Rows are points. The points of each table are mixes of a few directions, plus a little noise. How many directions does each table use, and how many do they share? Where both have some left over, give the other angles between the two spaces (their principal angles), to ten degrees, smallest first.

First (4 x 2):
[[ -9 -14]
 [  1   1]
 [ 39  60]
 [-31 -47]]
Second (5 x 2):
[[ 27  42]
 [-36 -56]
 [-18 -27]
 [ -2  -4]
 [ 29  44]]
Directions: first 1, second 1, shared 1

First (4 x 3):
[[  5 -15  -9]
 [ 21 -60 -36]
 [ -9  27  16]
 [-17  48  29]]
Second (4 x 3):
[[ 23  30 -10]
 [-49  19 -48]
 [ 19 -29  37]
 [  8 -20  22]]
Directions: first 1, second 2, shared 0; angles 70

First (8 x 4):
[[-18 -34 -15 -10]
 [ -9 -45 -15 -14]
 [-14  31   4  12]
 [-23  29   1  12]
 [-10  14   0   5]
 [ 10   3   4   0]
 [ 56 -12  14  -9]
 [  8  13   6   4]]
Second (8 x 4):
[[  4  11   4   3]
 [-31   6  -8   4]
 [ -2 -23  -7  -7]
 [  1 -39 -10 -13]
 [ 60  47  31  11]
 [ -6  -9  -4  -3]
 [ -8  -7  -4  -2]
 [-18  13  -2   6]]
Directions: first 2, second 2, shared 2

First (6 x 6):
[[-16 -12  28  11 -10 -38]
 [  5  12 -43  -2 -29  12]
 [ 20  14 -30 -14  18  49]
 [ -7  -8  24   4   5 -18]
 [-17 -14  37  11  -5 -41]
 [ 15   9 -15 -11  20  36]]
Second (7 x 6):
[[ 12 -31 -38 -31 -12 -60]
 [-18 -44  -8  -9 -20  17]
 [-12 -11  22   8  -5 -20]
 [ -6  11  36  14  17   7]
 [  1  21  -3  10  -3  26]
 [ 20  44 -35   4  -5  11]
 [  3  11  26   4  28  18]]
Directions: first 2, second 4, shared 2

First (7 x 9):
[[  2 -20  10 -15   8 -19 -15 -10  19]
 [-15   2 -20  -1  22   4  -8  14  26]
 [  8  -9  24 -35 -13 -16 -16  -6 -19]
 [ 13 -11  15   5 -30 -28   0  24 -60]
 [ -7   5 -26  22  -1  15 -11 -11   8]
 [ -2 -21   0   6  19 -15  -7 -12  37]
 [  2  55  -3  20  -4  58  56   1 -10]]
Second (9 x 9):
[[  6 -12  -7  -9  -2   1  -1  -7  -2]
 [-10 -35 -17  26  26 -16 -46   1 -19]
 [ 12 -11 -35  -4 -20  -3  28  14  13]
 [-18  49  38  28 -20 -12  -4   5  24]
 [ 12   6  17 -31 -12  11  10 -26   4]
 [ 16 -10 -21 -35  13  27  42  13 -14]
 [-22  44  60  27 -10 -15 -36 -19  15]
 [ 12 -23 -26 -21  14  14  19   7 -15]
 [ -8  -7  -9  19  12  -7 -12  13  -6]]
Directions: first 5, second 4, shared 2; angles 70, 90

First (8 x 11):
[[  3  -1   7   1  13  -6  -7   3  13   4   2]
 [  0  -2   8  -4   6  -5  -2   6  14   6   2]
 [  2   2  -5   6   1   4  -2  -6 -11  -6  -1]
 [ -3  -1   1  -6  -8  -1   5   3   4   3   0]
 [  4  -2  12   3  23  -9 -12   5  21   6   3]
 [-16   1 -14 -24 -60  11  35   4 -17   1  -3]
 [  8   1   1  16  27  -1 -16  -7  -4  -6   0]
 [  2   2 -10   8  -2   7  -1  -9 -19  -9  -2]]
Second (8 x 11):
[[  5   7  13   7  -3 -17  -4  -3  11  -2  -3]
 [ -7   6  23  -8 -24 -16  13   8   7   6  -7]
 [  7   8  -4  -5   4  -8  -2 -17 -13 -20 -10]
 [  1  -4  -1 -22  13  -1   3  -2  -3  -4  -3]
 [ -6  -6   9   3  -2  13  13   8 -26  14   2]
 [ -6  -1 -21  17  -6   9 -19  10  32  -5   7]
 [ 11  -2  -5   2  -2   3  13 -14 -21  11   7]
 [ -5  -9 -14   7  20  17 -16  11  13   0   7]]
Directions: first 2, second 6, shared 2

First (8 x 12):
[[ -4   4  15  -3   1  -9   6  18  11  19  -4  -9]
 [  5  26  29  -1 -39   3   7  17   0 -40  14  21]
 [  5 -14   0   0  -9   1 -21 -24   8 -30  10   9]
 [ -6  -8 -10 -11 -33  -2 -10  -6  27   5   8   2]
 [ -2 -15 -33  -8  23  17   5  -7 -11  28 -15 -10]
 [  0  -5  10   0  37   2   6  13 -12  19 -17 -13]
 [-14  15  -9  19   6  -2  -2  -6 -23  -4  -5   5]
 [ 16  -2  -3   4  14 -10  10  -5   0   2  10  -5]]
Second (8 x 12):
[[ -2  -5  14 -18 -16   8  -1  17  17   6  -5  -1]
 [ -1  -3   8 -10  -9   5   0   9  10   3  -3  -1]
 [  6  15 -46  60  52 -28   1 -57 -57 -19  17   4]
 [  0  -1   3  -3  -3   2   0   3   3   1  -1   0]
 [  0   0   2  -2  -2   1   0   2   2   1   0   0]
 [ -1  -4  11 -15 -12   7   0  14  14   5  -4  -1]
 [ -1  -3   9 -11 -10   5   0  11  11   4  -3  -1]
 [  0   0   0  -1   0   0   0   0   1   0   0   0]]
Directions: first 6, second 1, shared 1

First (10 x 14):
[[-20  -5  -2  12 -38  -1   3 -15   6  -7  15  -4   6   1]
 [-26  -9  -1   3 -32  -5  19 -17 -11  -5  15  -1  -7   5]
 [ 25  11  -3  11   9  10 -35  12  33  -1  -8  -7  25 -11]
 [ 33  12  -1   2  33   9 -30  20  23   4 -16  -3  16  -9]
 [-12  -5   2  -5  -5  -5  16  -6 -15   0   4   3 -12   4]
 [ 31  11   0   2  30   8 -29  18  22   3 -15  -4  16  -9]
 [ -2   1  -3   9 -15   3 -10  -3  14  -3   5  -4  12  -3]
 [-43 -16   2  -7 -36 -12  44 -25 -37  -3  19   5 -26  13]
 [ 17   2   6 -23  50  -4  13  15 -26  12 -18  10 -23   5]
 [ -4  -2   0  -5   2  -3   9  -2 -10   1   0   2  -8   3]]
Second (8 x 14):
[[-11   5  11  28   3  -9  12 -10  -6 -20   8 -10 -20  17]
 [  4   6   9  13  22  -5   4   1  -6  -9  -2  -4 -15  10]
 [ 20   8   7  -2  43  -1  -3  14  -7   2 -13   1 -13   5]
 [  2   5   7  12  16  -5   5   0  -5  -9  -1  -4 -14   9]
 [-19 -10  -8  -2 -46   3   1 -12   8   1  13   0  17  -8]
 [ 29  -9 -22 -60   4  19 -26  26  11  43 -21  21  38 -35]
 [ -3   4   7  14   7  -6   5  -4  -4 -10   3  -5 -12   9]
 [-21 -11  -9  -3 -50   4   1 -13   8   3  13   0  18  -9]]
Directions: first 2, second 2, shared 1; angles 70

First (11 x 18):
[[  9 -21  43 -10   4  18  14   3  -5  26 -17  -8   1 -12 -29  27 -11  19]
 [  6 -18 -10   9 -24 -23   9   8   2 -31  25  17 -35  -9   2  -4   7 -13]
 [  9 -24  23  -2 -10  -1  14   6  -2   0   2   3 -17 -13 -18  16  -3   6]
 [ -1   5  18  -8  15  18  -1  -4  -3  26 -20 -12  21   2  -9  10  -7  13]
 [  1  -5 -19   9 -17 -20   1   4   3 -28  22  13 -23  -2  10 -11   8 -14]
 [  2  -8 -10   6 -14 -15   3   4   2 -20  16  10 -20  -4   4  -5   5  -9]
 [-13  34 -25   0  19   8 -19  -9   2   9 -10  -8  31  18  21 -17   2  -3]
 [ -7  15 -38  10  -8 -19 -10  -1   5 -27  19  10  -8   9  25 -24  10 -18]
 [-16  43  -6 -10  40  31 -23 -15  -1  41 -34 -24  60  22  12  -7  -7  12]
 [  7 -18   3   4 -17 -13  10   6   1 -17  14  10 -25 -10  -5   3   3  -5]
 [  1  -1  21  -8  12  17   2  -2  -3  24 -18 -10  16  -1 -12  13  -7  13]]
Second (10 x 18):
[[ 18  19   8  40   4   8  20 -33 -33 -24  -4  17 -32 -30 -19 -10  -2 -19]
 [ -4  -8   0 -10  -3  -3  -3   9   8   5   2  -4   5   6   3   4   0   5]
 [ 19  18   9  41   3   8  21 -33 -34 -25  -4  18 -34 -32 -20  -9  -2 -19]
 [-14  -3 -10 -24   3  -2 -16  16  19  17   0 -12  27  22  16   2   1  10]
 [  9  -2   8  14  -4   0  11  -8 -11 -11   2   8 -19 -14 -11   1  -1  -6]
 [ 10   4   7  19  -1   3  12 -14 -15 -13   0   9 -19 -16 -11  -2  -1  -8]
 [-14  -1 -12 -24   4  -2 -17  16  20  18  -1 -13  29  23  17   1   1  10]
 [-22  34 -30 -16  24   9 -30   0  14  23 -13 -18  52  33  31 -15   1   5]
 [ -1 -32  10 -21 -16 -11   2  23  17   5  10  -3  -5   5  -2  15   1  11]
 [ -1 -31  10 -20 -15 -11   2  23  16   5  10  -3  -5   4  -2  15   1  11]]
Directions: first 2, second 2, shared 1; angles 80

First (9 x 20):
[[  2   1  13   7  11   6   0  16 -24   5  20 -20  -9  -5  -8 -18 -60   4
   -9  -5]
 [-15 -33  -1   9 -20   5 -17 -10  -4 -10 -12   3  13 -23   6  39  24   8
  -23  32]
 [ -6 -22 -23  -1  -7   2 -26  -8   5 -10  -9   5   5  -4  10  37  45   9
  -23  26]
 [ -4  -1   5  -2  12  15  -6  12 -14   7  20 -11  -2 -13 -12  -8 -46   2
   -5 -11]
 [ 27  40   3   1   9 -28  30   7   7   2  -6  -1 -21  46  11 -44   4  -9
   24 -17]
 [ 21  38  37  13  -9 -32  55   1   4   5 -17   0 -11  34   6 -54 -14 -16
   38 -18]
 [-11 -18 -29 -12  -2  11 -27 -12  17  -6  -6  15  11 -11   3  38  52   5
  -11  12]
 [ -3  16  25  -5   4   8  24   1   4  13   8   2   6 -10 -18 -29 -40 -12
   29 -32]
 [-11 -21 -30 -11   2  14 -33  -6   7  -6   1   7   8 -13   1  38  35   8
  -20  14]]
Second (10 x 20):
[[ 14   3 -25   0  32   3 -28  28 -28  -1  33 -28 -27  17   2 -10 -42  15
  -32   3]
 [  5  28 -11 -23  11   1  14  -9  33   8  -5  23   5  12  -7 -16  30 -14
   37 -34]
 [-14  -1  19  -7   7  24   4   3  -3  13  17  -2  13 -31 -24 -10 -52  -5
   13 -26]
 [ -5  -6  33  16  -6   4  14   9 -24   5   9 -16   1 -16  -8 -15 -60   0
   -3   0]
 [-25 -26  28   6 -30  12   9 -20   7   0 -18  14  29 -40  -9  25   8  -5
    7   9]
 [  5  19 -37 -28  23   9 -13  -4  29   3   6  18  -1  13  -4   0  39  -4
   17 -25]
 [ 22  17  24  25 -19 -40  36   0  -8  -8 -25  -7 -16  39  23 -27  12  -4
    7  18]
 [ -9  -1 -39 -29  16  21 -28  -9  27   2   7  19  10  -9  -7  24  42   0
    4 -14]
 [ -8 -32  17  26 -31 -10  -3  -8 -17 -12 -20  -7   6 -13  14  28  12   9
  -27  44]
 [ 16   0  -8  15  -2 -23  -5   9 -14 -11  -5 -13 -19  29  20  -1  13   9
  -22  27]]
Directions: first 4, second 4, shared 4

First (10 x 32):
[[ -8  13   3  -4 -13 -12 -10 -23  -9  14  11  -1  13  10  17 -20 -27   4
    0   9  19  11   6 -13  -2  34  -1 -14   3   8   4 -19]
 [  0   4   0  19  30  -1  14  58  23  -4   4  -1 -10 -27 -23  14  40 -12
   -5 -32 -22 -16   1  15  -8 -33  -3  52   9  -3   0  38]
 [ 26   1   1  22 -19 -18   7  41  17  20   1   6  22   8   4 -12   6  -9
    4 -12  10 -11   4  22 -20  15   5  53  21 -12 -12  33]
 [ 34 -27  13  -5 -27   3 -19 -10 -53  -9 -28  -5   6  31 -54  27 -11  -6
    1 -33  -3 -22 -28  31 -11   2  -8 -11 -28 -11 -27 -35]
 [-24   6   1 -15  24  13 -15  -1  11 -25  17 -14 -12 -11   1   5  20   5
   -6 -16   0  19  16 -30   2 -29 -14 -10  -4  31  10   3]
 [ -6  -6  -3 -13   3  13  -6 -12   6 -16   0  -4  -7   1   9   4   7   6
    0   8   1  13   7 -15   6 -16  -2 -19  -4  11   3   0]
 [-24  12  -1 -12  15   6 -11  -9  11 -12  18  -9  -5  -8  14  -7   5   6
   -4  -2   6  20  16 -29   3  -9  -8 -13   1  25  12  -1]
 [  2  -5  -8 -12 -23   5  -5 -25  18  -1   3   2  11  18  43 -19 -11  12
    6  34  22  24  17 -20   3  10   6 -21   9   9   2   6]
 [  8  -7  -7   8  -7  -2  26 -17  -7  18 -20  18  -6  -3   7   0 -19   1
    5  39 -13 -16 -17  20  17  16  18 -15  -1 -34   1  -8]
 [ -7   8   1  12  17  -8  19  -1 -17  15  -7   9 -12 -19 -20   7 -11  -6
   -3   4 -21 -22 -19  18  12  10   6  -1  -6 -23   6 -16]]
Second (9 x 32):
[[-18  20  -5   0  -1 -10   9  11  -5  15  10   1  -9 -15 -20   5  -4   4
   16   2  -2   8 -22   8  -6  -6 -13   4 -10  -1   2 -13]
 [ 14 -18  10   9  11   0 -22   1  13 -10  -7   2  -4   7  15   2   9  -6
  -16 -18   9  -1  34  -8  18  -8  11   5  30  18   1  12]
 [-19 -10  18   1   9   9 -30  16 -16 -29  -6   6  -3   1  -1   0  -3   1
    4 -32  20  12  23 -10  21  17  -2   1  24  23  18  -4]
 [  0   0  -4  -2  11   9  -1  12  12  -5   9   5 -16   1   1 -12   5  11
  -10   0  -9   7   8 -11  10  -3  -6 -11  -2   4  20  -1]
 [ 21  -7  -8   6   5  -6  10  -9  20  15   1 -14 -12   6   5  11   9 -11
  -10   6 -16 -12  -9   1  -1 -35   3  -6 -20 -16  -6  17]
 [ -3   9 -15 -16 -18  11  34 -15 -14   5   2  -8  12   7  -6  -7 -10   2
   10  32 -20 -11 -45   6 -26  12  -7 -19 -57 -40  -4  -4]
 [  2 -13  16  22  25 -17 -38  19  17  -2  -1  -1 -27  -7   2  21  14 -11
   -7 -45  17   9  38  -5  32 -36   3  17  47  36   7  11]
 [  0 -19  14  -7 -18  10 -11 -23 -31 -25 -24  -4  38  15  14   7 -12 -15
    7  -5  21 -13   6   4  -8  33  16   6   5  -5 -19   7]
 [  2  37 -26 -13 -23  -5  49 -11   6  37  16  14  21 -15 -10 -27  -7  23
    5  60 -20  -2 -32  14 -40  25  -4   4 -17 -20 -18 -24]]
Directions: first 5, second 5, shared 0; angles 40, 50, 50, 60, 60
